Each row is a point. The window is the flat piece filled in between its corners: a triangle in 3 columns, a solid with four corners in 4, and so on. A path goes straight from each point to the next, and from the last back to the first. List the points from which the path goes on through the window.
In the rows, 128 means zero.

Window (4 x 4)
[[149  91 103  97]
 [ 85 173 112 134]
 [174 101 115 153]
 [176  83 140  86]]
Path:
(1): [128 152 117 119]
(2): [118 133 130 144]
(3): [110  93 132 157]
(4): [215 108  96 123]
(5): [154 154  90 101]
(6): [106  96 116 135]
(7): [122  88 118  98]
(8): [147 153 117  89]
(9): [188 134 107 102]
(10): [158  90 115 148]
(11): [ 69 123 124 147]
(12): [134 178 120 115]
(13): [178  87 104  82]
(14): [141  78 119 115]
(15): [147  74 132 133]
(16): [172 130 111 129]
Through the window after points: 3, 9, 15

Window (6 x 6)
[[ 79 124 131 103 111 109]
 [187  74 152  76 134 131]
 [132 102  99 176 134 157]
 [141  78  88 103 174 107]
 [116 164 165 157  81 102]
 [ 77 151 151  64 166 108]]
Path:
(1): [172 128 108  78 133 125]
(2): [127  82 116 125 165 116]
(3): [ 99  77 147 127 126  98]
(4): [122 135 126  99 117 131]
(5): [158 105  87 104 137 135]
(6): [136  83 127 114 159 110]
(7): [102  91 135 121 151 105]
(8): [159 129  72  77 152 122]
Through the window after points: 3, 5, 7

Window (9 x 9)
[[141 156 113 137  68 124 152 121 125]
 [117 129 118 140  29 169 118 153 135]
 [ 92 162  80  85  75 125 116  84 151]
 [147 100 102 102 130 134 168 110 158]
 [149  96 173  61 149 116 152  93 119]
 [167 123  50 190 189 107 106 133 175]
 [115  82 144 100 115 129 172 117  67]
 [131 161 162 141 156 172 174 133 132]
 [124 111 123  75 131 103 165 161  81]]
Path:
(1): [148 117  91 101 124 150 150 108 126]
(2): [154 120 121  93 116 144 151 114 106]
(3): [ 92 122 154 112 106  77 147 121 168]
(4): [103 112 141 105 117 112 170 134 127]
(5): [149 127 107  98 120 122 148 140  99]
(6): [175 137 108 101 158 202 129 106 119]
(7): [127  93 125 101 118  75 149 118 133]
(8): [128  99 134 113 119 104 176 123 184]
Through the window after points: 2, 4, 8

Window (12 x 12)
[[121 125 140 192 126 122 116  85 152 146 158 128]
 [140  91 134 140 117 158  94 154 131 191  84 144]
 [103 122  99 122 121  53 114 161  86 149 147 179]
 [105 118 101  68  85  60  66 102 110 143  95 148]
 [150 186 124 136 170  71  43 103 135 204 166 121]
 [134 107 154 141 144 139  74 141  33 170 160 138]
 [196 118 148 186 161 125 173  76 128 137 154 178]
 [113 160 146 145 150 126 147 139 146 112 129 157]
 [172 112  97 100  84 173 140 123 150 194 114 125]
 [134  89 120 113 126 171 126 110 183 121 167 159]
 [169 101 124 143  80 125  66 108 140  39 129 145]
 [114 107 184 136 108 120 125 143 130 144 182 167]]
Path:
(1): [129 126 153 136 107 147 118 116 134 161 147 181]
(2): [138 140 125 142 113 147 111  98 114 163 138 195]
(3): [140  77 133 125 120  96 128 150 131 114 132 116]
(4): [153  97 136 104 175 101 114 134 140 160 132  98]
(5): [136 125 122 148  84 131  71 100 115 154 155 167]
(6): [122 176 120 151 117 171 110 133 103 151 123 204]
(7): [132  96 157 143 165  72 131 116 152 180 162 100]
(8): [131  89 155 146 134 116 114 114 159 144 145 114]
(9): [134 140 127 154 121 126 105 107 127 143 161 164]
(10): [123 133 129 138  97 142 105 112 134 168 150 163]
(11): [169  93 126 170 169 110 131 102 158 134 132  82]
(12): [140  84 133 118 116 104 116 156 132 144 148 103]
Through the window after points: 8, 10, 12

Window (14 x 14)
[[ 87  95 152 128  72 164 142 102 115 132 110 117 147  86]
 [ 68 124 139 128 169 149 158 129 147  62  87  53 121  86]
 [177  67 158 156 118 133 139 114 172 144 118  83 141  96]
 [165 112 152  90 129  78 167 108 159 117  71 103 158 130]
 [107 121 151 166 144  91 105 135 156 129 115 164  62 121]
 [117 154 112 130 116 152  82 144 174 105 128 190 192  65]
 [160 134 145 190 140 176 122 164  96 119  91 160 154 173]
 [165 160 146 121  72 182 170  96 133  86 109  88 117 118]
 [119 186  57 136 167 152 102 100 162 152 140 142 146 120]
 [170 105 191 119 178 105 104 137 125 119  92  69 132 123]
 [109 168 129 103 162 210 161 133 166 125 160 124 141 144]
 [129 168  55 126  83  98 103 142 169 149 140 122 121 144]
 [168 189 108 131 121  89 139 172 137 140 119 175 131  83]
 [125 130 137 143 202 128 133 116 134  84 160  89 159 134]]
Path:
(1): [146  86 102  91 123 144 129 158 116  63  99 115 102 112]
(2): [170 130  97 103 137 130 141 144 116 132 102 142 108 104]
(3): [121 163 144 146 116 101 133 133 169 120 122 125 163 110]
(4): [160 171 169 175 125 134 127 115 157 130 128 149 179 119]
(5): [126 136  78 110 155 126 133 163 118 115 112 126 100 114]
(6): [104  93  87 105 169 161 140 115 152  94 117 104 120 101]
(7): [113 162 147 149 137 136 134 127 149 117 110  98 141 109]
(8): [117 164 168 162 151 129 151 106 170 140 112  86 154 100]
Through the window after points: 2, 4, 6, 8

Window (14 x 14)
[[137 160 140 142 138  80 137 127 142 141  96 109 107 165]
 [200 157 216  43 146 100 212 107 137 201 171  57  85 201]
 [161 120 109 143 124 114 140 162 130 107  94 107 118  82]
 [111 107 109 154 122 130 172 110 116  72 112  93 110 129]
 [125 140 102 153 136 131 130 124  98 147 138 157  86 104]
 [164 121 109 161 122 145 122 124 164 107 124 118  73 127]
 [ 96  72 195  67 153 136  97 122 240 110 120 177 192 114]
 [158  91 113  95 138 127 130 112  74 166 100 112  80 168]
 [171 110 186  85 121 155 121  94 153 188 136  46 170 133]
 [124 129 105 158  65  97 154 152 146 129 130 116  69 118]
 [153 119  63 131 118 102 116 129 114 120 160 112 116 125]
 [167  84 144 133 116  99 161  48 144 115 109 140  92 112]
 [112  80 135 145 196  89 124 147 170 185 112 132 102 132]
 [167 110 179 148  93  93 114 123 119 107 183 131  68 124]]
Path:
(1): [125 128 149  78 129 131 109 129 141 125 122  76  52  94]
(2): [154  84 149 144 133 117 146 111 188 129 124 168 191 146]
(3): [168 111 151 135 147 134 161 138 143 151 162 129 126 159]
(4): [131 120 146  79 136  93 109  91 140 144 105  94  94 114]
(5): [149 106 151  92 142 120 127 109 146 137 123  91 110 122]
(6): [165 105 143 167  89 123 147 130 152 152 134 122 125 168]
(7): [153 102 129 141 115 113 137 138 127 121 131 144 127 136]
(8): [140 116 108  99 152 117 122 111 145 142 110  84  90 108]
(9): [101 128 128 111 102 102 127 128 145 109 120  85  83 114]
(10): [192 120 108 196  94 107 174 153 139 165 132 162  96 142]
(11): [152  97 152 132 138 112 145 130 143 142 141 137 131 168]
(12): [111 111 134  83 131 131 102  66 180 126  99 109  76  59]
(13): [125 119 106 104 115 132 126 107 138 149 136  87  76  91]
(14): [188  89 170 148 134 116 156 138 106 127 127 155 136 185]
(15): [154 107 161 136 106 105 140 118 148 142 139 134 113 150]
(16): [146 134 162  85 157 116 128 121 144 129 136  86 100 124]
Through the window after points: 1, 7, 9, 15

Window (14 x 14)
[[125 100 128 127 149 118 191 146 102 130 150 158  80 146]
 [101  92 110 121  83 134 180 180 123 112 110 119 128 119]
 [ 86 249 124 118 120  58 172 152 135  91 161  43 106 152]
 [155 136 120 151 156 182 125 126 142 110 115 119 159 133]
 [108 148 135 136 139  75 113 176 105 107 127 163 160 128]
 [127 133 130 116 125 134 107 105 107 126 145  87 131 146]
 [131 114 111 140 141 147  93 119 115 147  62 117 138 137]
 [ 89 116  91  85 165 102  92  91 121  70 130 152  91 115]
 [152 119 116 144 107  86 161 130 128 135 122 161 129 142]
 [142 149 137 162 110 156 129 145 121 131 134 106 107  99]
 [ 78 152 186 115  71 159  92 140 139 126 142 145  75 178]
 [149 140 160 109 141 119 114 150 116  78  98 136 137 120]
 [158  94 130 131 177 137  89 136 157 114 127 124 117 116]
 [ 82 127 121  82 149 108 108  94 140 148 110 134 137  75]]
Path:
(1): [105 104 136 151 144 115 132 136 119 103 142 125 114 131]
(2): [118 123 135 138 147 129 117 126 140 112 120 114 127 116]
(3): [138 113 104  81 138 116 118 146 131 140 124 143 113 119]
(4): [156 149  91 128  98 142 104 161 132 188 125 142 106 132]
(5): [ 88 124 157 117 154 107 121  97 129  52 121 104 136 127]
(6): [113 118 158 151 125 123 123 142 132  98 122 123 130 121]
(7): [121 150 102 103 138 114 129 148 125 133 118 139 122 130]
(8): [126 137 108 106 117 129 135 143 135 128 118 127 121 125]
Through the window after points: 2

Window (14 x 14)
[[103  97  87 139  85 128 119 103 122 126 144 157 183 126]
 [122 147 206 159 116 102 177 109  97 132 163 108 138 100]
 [156 144 121 138  89 132  67  70 149 148 129 119 132 108]
 [119  87  86 152 105 154  72 133 188 183 146 152 155 124]
 [201 132 145 152  98  91 145 134 137 126 110 139 172 149]
 [178  90 165 139 130 118 173 136 164  73 114 132 148 111]
 [ 85 121 188 113 167  82 148 173 204 119 113 103 212  82]
 [ 96 101 159 192 158  70 116 161 160  87 132  95 148 102]
 [138 133 157 104 132 180 131 120 124 118  89 147 146 179]
 [117 147  65 123 204 130 177 113 143 126 145 169 143 117]
 [188 164 111  92 112 226 170 110 124 159  77  82 168 147]
 [125 124 154  74 105 114  99 142 100 177 109  72  91 132]
 [ 89  83 152 128  63 103  79 137 199 131 156  80 148 174]
 [171 107 217 127 149 114 127  96  93 108 153  97 179 140]]
Path:
(1): [154 119 139 133 111 140 102 143 157  95 149 158 163 118]
(2): [135 120 133 117 114 127 107 149 144 107 158 114 162 100]
(3): [127 102 141 132 111 129 115 101 155 160 104 110 148 175]
(4): [ 81  79 140 127 104 136 148  99 150 160  69 120 156 139]
(5): [187 137 121 138 132 100  80 162 158  75 203 120 157 124]
(6): [146 128 113 103 108 121 124 151 116 101 164 164 169 135]
(7): [109 116 125 148 158 141 136 106 175 153 109 112 137 133]
(8): [135  80 148 131 129 120 114  86 161 154  77 118 138 151]
(9): [154 154  97 116 111 162 130 160 139 130 149 123 178 121]
(10): [136 130 112 107 123 146 106 145 126 131 150 109 161 128]
(11): [126 106 157 151 102 105 148 103 140 143  95 122 140 127]
(12): [128 117 138 124 118 135 142 102 127 137 105 117 149 143]
Through the window after points: 6, 10, 12

Window (14 x 14)
[[149 138 102  97 125  57 176  91 132 182 106 163  93  91]
 [ 93  65 116 207 129 121  98 114 152 148 131 101 198 160]
 [136  99 140 203 136 152  93 182 146 158 104 100 137 113]
 [103 138 115 187 156 169  70 134 128 112 114 162 174 109]
 [131  79  92 173 129 118 112 176 123  84  93 132 164 136]
 [109  90 129 149  94 153  72 124  85 137  69 122 143 136]
 [182 185  95  99 110  92 124 127  99 154 146 159  75 169]
 [140 170 113  69  71 187  90 153 183  96 124 139 141 144]
 [ 89 160  65  95 133  92 178 138 104 153 154 107  45 127]
 [121  91 165 149 160 133  87 141 118  86 142  85 153 120]
 [130 161 121 128  97 115 174  98 151 109 127 160  41 151]
 [116  91 120 151 202 155 109 143 133 132  78  97 144 171]
 [118 201 141  90 108  87 199 151  95 156 120 157  95 154]
 [161 142  97 105 114 147 208 113  92 153 154 148  91 129]]
Path:
(1): [119 100 127 149 154 148 101 159 132 130 135 142 113 142]
(2): [129 127 136 118 128 108 132 158 113 123 128 153 100 141]
(3): [126 160 115 133 111 124 149 116 124 138 118 121 124 145]
(4): [146 130 132 197 117 145 131  99 129 121 111  89 130 131]
(5): [104  96 130 103 152 122  97 176 126 128 130 141 131 135]
(6): [133 109 124 120 141  99 117 161 125 157 126 164  92 148]
(7): [141 142  99 137  93 146 189  95 117 100 112  79 132 126]
(8): [124 137 117 125 112 133 132 126 131 108 101 109 155 128]
Through the window after points: 2, 4

Window (14 x 14)
[[153 128 122  95 190 136 122  77  71 140 113 164 203 125]
 [214  99 136 130 121 174  99  80 162 103 137  69 171  81]
 [113 137 118  89  90 124 160 132 147 106 112 122 121 102]
 [147 147 137 167  68  81 152 170 116 135 112  83 185 183]
 [193 137 146 114 116 132 174 114  76 119 134 167 134 100]
 [120  86 138 212 137 183  88  79 114  63 147  88 166 115]
 [101 203 125  99 180 107 105 127 176 121 115 142  98 158]
 [142 125 103 119 190  56 121 120 110 125 157 137 150 117]
 [106 141 122  97 177 172  62 121  65  74 168 141 107 100]
 [ 99 135 128 132 156  93  79 113 154 151  77 116  96 165]
 [132 175  93 144  59  94 121 149 161 134 105 134 135 124]
 [141 154 161 179 142 131 111 217 144 108 113  91 147  87]
 [180 104  66 109 132 148 111 149 149  73 127 143 153 135]
 [121 127 146 117  81 125  85 150 189 114 112 161 161 174]]
Path:
(1): [140 149 120 135 122 112 100 127 123  93 104 119 144 133]
(2): [143 138 146 130 107 100 116 128 126  99  88  96 154 115]
(3): [159 102  84 135 127 173 122 133 148 131 186 162 157 124]
(4): [147 124 113 146 126 136 119 134 135 146 157 110 132 132]
(5): [123 156 157  94 106 116  85 131 150  39  73 157 146 123]
(6): [152 145 151 134 134 121  96 124 133  91  81 137 169 117]
(7): [130 131 129 148 128 139 128 129 122 128 156 107 130 122]
(8): [150 135 123 139 129 161 127 106 118 141 142 138 140 112]
(9): [109 143 155 100 143  72 101 135 103  67  97 129 146 135]
(10): [100 156 133 168 127  64 119  97 115  52  62 118 145 113]
(11): [156 121 132  88 161 180  95 148 145 159 168 134 127 142]
(12): [128 111 116 148 121 153 119 131 135 124 153 122 149 128]
Through the window after points: 12

Window (14 x 14)
[[191 122 167 123 116 113 151 115 146 175 136  93 110 160]
 [162 131 135 122 140  66  85 113  80  86  94 138 162 182]
 [148 160 143 169  83 110 105 171 113  82  96 195 124  88]
 [161 129 131 152 178  77 160 144 159 165 126  77  56 172]
 [170 132 107 133 139  77 118 119 145 145  60 117 141 116]
 [109 106 147 116 179 165 143  82 104 137  93 150 148 134]
 [160 182 117 103 164 154 120 120 143  90 140 126 107 194]
 [141 179 116  92 197 148 131 172 111 158 133   9 164 158]
 [122  95 133  91 149 130 136 108 153  79 148 117 116 145]
 [102 164 157 114 102  86  58  77 104 134 197 155 162 133]
 [102 160 101 164  78 108 120 117  81 115  92 131 136 185]
 [140 146 129 158 101 180  97  98  71 107 103 112  99 133]
 [147 120 124 159 151 185 107  72 108  85 154 118 172 181]
 [105  81 103  85 162 157  77 152 120 132 127 140 166 133]]
Path:
(1): [ 99 170 191 140 108 126  55 128 136 102 123 130 132 192]
(2): [141 141 146 131 127 141  72 144 176 139  78  78 142 152]
(3): [141 141 108 133 123 100 130 105  62  97 153 158 132 147]
(4): [147 145 126  96 179 122 158 100 100 131 155 112 140 137]
(5): [145 132 134 190 102 142  75 160 158 133  81  71 114 202]
(6): [122 140 152 125 151 123  71 143 159 117  80 119 106 182]
(7): [146 128 113 107 150 134 136 113 125 107 146 121 132 146]
(8): [140 136 104 119 127 107 105 135  94 117 119 140 130 136]
(9): [129 100 143 117 159 149  94 124 140 124 105 124 164 149]
(10): [111 136 153 154 119 136 105 143 137  99  94 134 126 159]
(11): [171 148 115 121 130 110 116 122  94 103 130 157 135 115]
(12): [153 134  94 129 133 128 147 110  90 120 141 134 130 132]
Through the window after points: 4, 6, 8, 10

Window (14 x 14)
[[ 64 119  77 153 145 174 128  85 156 127 152 109  92 146]
 [149 153 175 104 134 155 173 101 123 122 142 153 150  62]
 [160  45 128 123 121  88 137 142 151 152  85 126 121 142]
 [ 82 136  94 133 157 164  87 116 181 143 118 133 148 111]
 [194  90 135 139 146  40 166 180 199 114  89 140 112 164]
 [135 135 150 135  95 145 198  71 164  95  89  89 155  79]
 [126  94  87 116 122 115 174 166 184 158 105 146 115 122]
 [146 166  37 125 126 148 103  94 156 128 129 133 126 143]
 [ 91 173 101 109 140 154 119  78 165 181 129 109 116 142]
 [128 100 137 153 128 123 148 171 141 143  50 139  89 144]
 [127  87 120 140 144  46 187 146 132 124  71 129 132 110]
 [ 80 144 115 110  96 136  89 102 168 136 121 164  88 123]
 [114 147 156  97 101 148 194 107 125  85 121 101 192 118]
 [109 152 103 126 118 137  88 151 152 157 152 105 102  94]]
Path:
(1): [120 129 113 140 101 135 139 134 165 136 118 139 134 120]
(2): [108 138 110 164 121 133  94 107 147 159 120 117 146 123]
(3): [138 127 127  46 133 138 203 116 170  64 112 146  75 110]
(4): [121  96 117  98 140 130 126 118 153 111  95 123 112 125]
(5): [121 146 141 164 111 113 177 134 168 151 124 128 138 119]
(6): [121 175 138 186 123 100 159 124 183 168 164 158 147 103]
(7): [121  94 105  74 138 150 117 131 131 121  91 123 102 124]
(8): [126 109 119  98 163 112 123 107 137 118 103 112  86 114]
Through the window after points: none

Window (14 x 14)
[[121 180 125 126 116 149 150 116 156 130 175  89 156 141]
 [104 120 146 155 112 121 189 110  85 136  92  89  97 148]
 [ 66 107 159 132 104 120 144 141  83 179 125 148 103 122]
 [165 116 139 122 114 129 118 134 146  96 121 109 180 136]
 [167 145 155 146  93 153 174 125 164 155 159 142 143 135]
 [ 61 121 119 160  92 142 146 127 116 149  58 141  91  94]
 [190 115 132  86 161 134 117  66 155  77 126  96 123  95]
 [140 138 129 161  90 172 170 148 112 112 200 118 142 117]
 [142 128 106 115 173  96 166 118 123 101 103 141 133 100]
 [ 72  86 123 174 121 142 147 127 133 152 117 145  92 166]
 [119 129 115 158  77  77  99 154 129 141 120 175  65 138]
 [180 155 121 177 126 174 125 106 122 167 174  98 170 146]
 [173  97  53  16 159 150 134  47 122  85  30 108 124 133]
 [ 63 122 121 156  80 123 157  68  97 134 105 164 126 134]]
Path:
(1): [116 118  10 174 121  97 170 127 152 128 134 103  85 112]
(2): [132 116 171  69 129 166 122  85 111 121  82 138 141 154]
(3): [141 179 136 147 112 142 132 111 116 108 131 150 109 126]
(4): [109  84 109 125 119 128 144 118 135 157 124 119 147 128]
(5): [126 106 112 131 103 127 160 111 132 149 126 127 129 123]
(6): [121 174 149 141 124 150 145 141  84  96 102 123 111 162]
(7): [146 183 167 138 140 144 144 115 142 100 141 152 146 146]
(8): [143  85 105 131  92 131 143 127 127 136 123 103 145 119]
Through the window after points: 1, 7
